Each point is reached from the start by the listed moves, each made 0, 1 or 2 times, or once backwards (-1), plus a little noise. Say if it took an odd or an even number of moves. Then give how often each move was made.

Moves:
(1): [ 4 26 -2]
(2): [  2   4 -23]
Start: [-2 -1  0]
Points:
[-2 -1  0] -> even (0, 0)
[  4   9 -48] -> even (0, 2)
[ 3 26 -3] -> odd (1, 0)
[ 11  60 -51] -> even (2, 2)

Moves:
(1): [  4   1  -1  -9   1 -12  -4 -19]
(2): [ 6 30  2  9 33 -5 -6 -3]
(3): [ -7 -12  -3  12 -16   0   6   4]
(4): [-3  2 14  2  1 -2 -9  8]
(5): [ 1  3 22 13 -5  2  9  0]
(6): [  7   2   4  12   9 -12   6   7]
Start: [-5 -9  3 -1  3 -6  0 -5]
Points:
[ -3 -49  60  47 -52 -45  29  -8] -> even (2, -1, 2, 1, 2, 2)
[  2  -6  20  15  28 -36 -14  25] -> odd (0, 0, 0, 2, -1, 2)
[ 10  26  26   3  32 -32  -5 -46] -> even (2, 1, 0, 0, 1, 0)
[ -6  19   1  -2  29   0 -13 -16] -> even (0, 1, 0, 0, 0, -1)

Moves:
(1): [  0   0  -2   3 -11   1  -1  -3  -3   4  -3  -2   3   3]
(2): [  2  -4 -11   0  12 -12  -2   2   5   2 -14  -3  -1  -1]
(3): [  3  -5  -9   8  -8  -2   3  -1  -2   4  12   2   0 -10]
(4): [  5  -5  -1  -4 -10  -6   6  14  -3   4 -11   7  -5   3]
(5): [-6  0  4  5 -7  3 -9 -1  5  3 -2  8 -2 -3]
(6): [ -4   1  -8  -1   2 -15   2   3 -12   9  14 -10  10  -1]
(7): [  0  12  -3   2  -3 -10   5  -5   5   1  -1   0  -4  -4]
(8): [ 10   4  -1 -10  -9   4  -5  -2  -4  -4  -4   6  -3   1]
(9): [ 4 -3  5 -4 -6 -9  2 -1 -8  0  3  5 10 -6]
(10): [  4  -1  -6  21  10 -11   2  16   2   3  10  -8   7  -6]
(11): [-9 -2  1  4 -2  0 -4  4 -4 -1 -3 -2 -5  1]
(12): [-6  7 -7  3  5 -9  3 -4 -7 -6 -9  0  8  8]
Start: [-11   1  -2   0   1   6  -7   8   2  -1   8   2   4  -1]
Points:
[-35 -18  -3   1  -2  30 -12   3   2   2   8  -1 -12   5] -> even (0, 0, 1, 0, 0, 0, -1, -1, -1, -1, 1, 0)
[ 16  -5  -6  40 -28 -50  41  60  -6  25  49   0  17 -42] -> odd (0, -1, 1, 2, -1, 0, 2, -1, 2, 2, 0, -1)
[  6  12  18  21 -46   7  -1  34  38  14   1  39 -22 -20] -> odd (0, -1, 0, 2, 2, -1, 2, 0, 0, 1, -1, -1)
[  7 -17   1 -19 -10   5 -22 -27  23   1  -5  27   7 -34] -> odd (0, 2, 1, -1, 1, -1, 0, 0, 2, -1, -1, -1)
